Rows are points. Each copy is the shape, with its points in the same order, turned, moved and blurred by noise. Some copies are also mirrored. Which?

Shape (6 x 3):
0: -118 -152  -88
1:  -69   52  -87
2:  -89 -240  127
3:  104  310  138
4: -176   91  -10
5:  -22  126    2
Copy 1 (6 x 3):
0: -229  -19   31
1:  -32  -21  -52
2: -209   23  257
3:  325   92   31
4:   -1 -124   18
5:   84    3   -6
Copy 1 is: mirrored
Copy 2 (6 x 3):
0:  -59 -157 -219
1:  -10   59  -71
2:  136 -297  -89
3:  180  212  151
4:  161   54 -159
5:   68   90  -25
Copy 2 is: mirrored
Copy 3 (6 x 3):
0:  -96 -124 -116
1:  -84  111  -77
2:   36 -215  110
3:  112  364  132
4: -171  102    9
5:  -15  205  -39
Copy 3 is: only turned

Shape (7 x 4):
0:  116   43   14 -149
1:   89 -123  140   75
2:  -39 -279    8 -201
3: -182  242   92  -72
4:  -72 -137  -35  -37
5:   22  117   -5  226
6:   12   62 -267   70
Copy 1 (7 x 4):
0:   96  124  -83 -116
1:   77  -29  175  -15
2:   59 -152  -10 -307
3: -261  220  -60  -48
4:  -38 -120  -42 -105
5:  -52   51   -4  225
6:    7  -66 -245  127
Copy 1 is: only turned
Copy 2 (7 x 4):
0:   46   64  149 -109
1:   87  -39  168  187
2: -146 -275  198  -53
3: -247  255   95    8
4: -133 -129   61   44
5:   20  143  -94  196
6:  -19   -4 -219  -38
Copy 2 is: only turned
Copy 3 (7 x 4):
0:    4 -275   19  -58
1:   51  -44   19 -270
2: -148 -257 -200 -267
3: -256 -162  277   33
4: -166 -100  -88 -149
5:   26   93  143    1
6:  -67   -7 -104  156
Copy 3 is: mirrored
Copy 4 (7 x 4):
0:  -60   -1  -52 -184
1: -219   -9   51   31
2:   -6 -307  -60  -20
3:  162  153  189  -94
4:   27  -81  -31   44
5:  -93  259    8   78
6:  103  170 -225   60
Copy 4 is: mirrored

Shape (11 x 6):
0:  153   66  -16  -55 -248  -82
1:  157 -161 -142  -57  167  233
2:  202  -30   66   32  113  -98
3: -150   32  123  223 -240  228
4: -110   70   23  -65 -122  -34
5:  179   66  -59  219 -203   11
6:  131 -165  107  119   39   -8
7: -181   57  -28 -147  175   39
8:  104 -100  -48 -160 -183  304
9:   71  129   87   37  193  -36
10: -128  122 -153   48   41  219
Copy 1 (11 x 6):
0:   21  104  -46  -90 -223 -116
1:  207 -145 -216  -26   69  207
2:  192 -125    1  106  -36 -102
3: -135  290   54  191  -48  230
4: -181   40  -12  -46  -67   33
5:  135  244 -104  122  -66  -88
6:  124  -86  -32  212  -83   43
7: -145 -196  -18 -120  153  122
8:  149   99 -141 -105 -186  303
9:   66 -125   85   20  155  -37
10: -100  101 -121  -60  195  173
Copy 1 is: only turned
Copy 2 (11 x 6):
0: -122 -158 -187 -160 -209  -41
1:   54  260 -302  122  -28  -44
2:  107 -144 -181   27   31  -72
3: -280  -26   88   98 -173  241
4: -120  -22   52 -143 -101  -42
5: -242 -164 -229   72 -145   73
6:   84  -93 -117  176  -76  -38
7:  -19  212   78 -123  137 -103
8:  -54  238 -185  -65 -314   92
9:   54  -52  -83  -16  192   22
10: -230  237  -47  -11   83   59
Copy 2 is: mirrored
Copy 3 (11 x 6):
0:  122  207   41 -170 -189 -119
1:  111 -188 -209  -28  146 -115
2:   89  158   55   -9  174 -134
3:  211 -111  211  114 -284  111
4:  -85   44  135  -64 -187  -13
5:  277  192  -21   69 -179  -20
6:  162   23  110   87   93 -191
7: -246 -116   30  -19   32   40
8:  195 -214  -70 -230 -155 -105
9:  -20  118   91   -1  162   58
10:  -16 -116 -104   55 -105  188
Copy 3 is: only turned
